Each row is a point. Each copy is the shape, with its points in the same order, stretched, turned, moved and blurred by noise. Say if it was mirrored as well.
(in the rows, 128 means zero)

Shape, 8 rows:
[[103  29 128]
 [121  81 109]
 [132 145 105]
 [124 105 109]
 [132 144 115]
 [103 137 121]
 [148 147 141]
 [103 140 154]]
Copy 1, 8 rows:
[[164  57 137]
 [160 112 114]
 [133 161 100]
 [146 130 110]
 [133 159 107]
 [107 140  99]
 [121 169 132]
 [ 83 140 123]]
Copy 1 is: only turned
Copy 2 (8 x 3):
[[ 57  44 115]
 [101  85 110]
 [142 146 111]
 [115 108 111]
 [136 146 119]
 [112 151 105]
 [133 152 145]
 [ 95 163 128]]
Copy 2 is: only turned
Copy 3 (8 x 3):
[[167  12 140]
 [149  63 155]
 [125 125 154]
 [140  85 153]
 [132 125 146]
 [120 109 123]
 [156 142 134]
 [133 120  95]]
Copy 3 is: mirrored
Copy 4, 8 rows:
[[113  98  35]
 [142 102  82]
 [161 113 139]
 [149 106 105]
 [157 124 140]
 [128 111 140]
 [155 152 146]
 [109 139 148]]
Copy 4 is: mirrored

Shape (8 x 4):
[[106  84 137 154]
 [114 174  89  91]
 [132 136 169 109]
 [109  98 138 126]
 [131 159 117  96]
 [185 107 109 106]
 [149 119 167 122]
 [141 170 141 136]]
Copy 1, 8 rows:
[[146  70 100  86]
 [ 59 164 114 158]
 [109  98 180 142]
 [110  81 120  99]
 [ 80 146 143 143]
 [111 171 154  64]
 [129 102 182 117]
 [133 143 157 165]]
Copy 1 is: only turned
Copy 2 (8 x 4):
[[159  98 140  82]
 [128 166  73 173]
 [ 81 137 127  98]
 [140 119 118  96]
 [105 150  95 154]
 [ 93  67 122 171]
 [ 78 111 145 107]
 [112 151 153 134]]
Copy 2 is: mirrored
Copy 3 (8 x 4):
[[118 100 173 133]
 [ 97 176 102 129]
 [155 148 146 162]
 [121 128 169 131]
 [125 166 106 139]
 [161 142 118  83]
 [167 135 145 146]
 [142 136 104 168]]
Copy 3 is: only turned
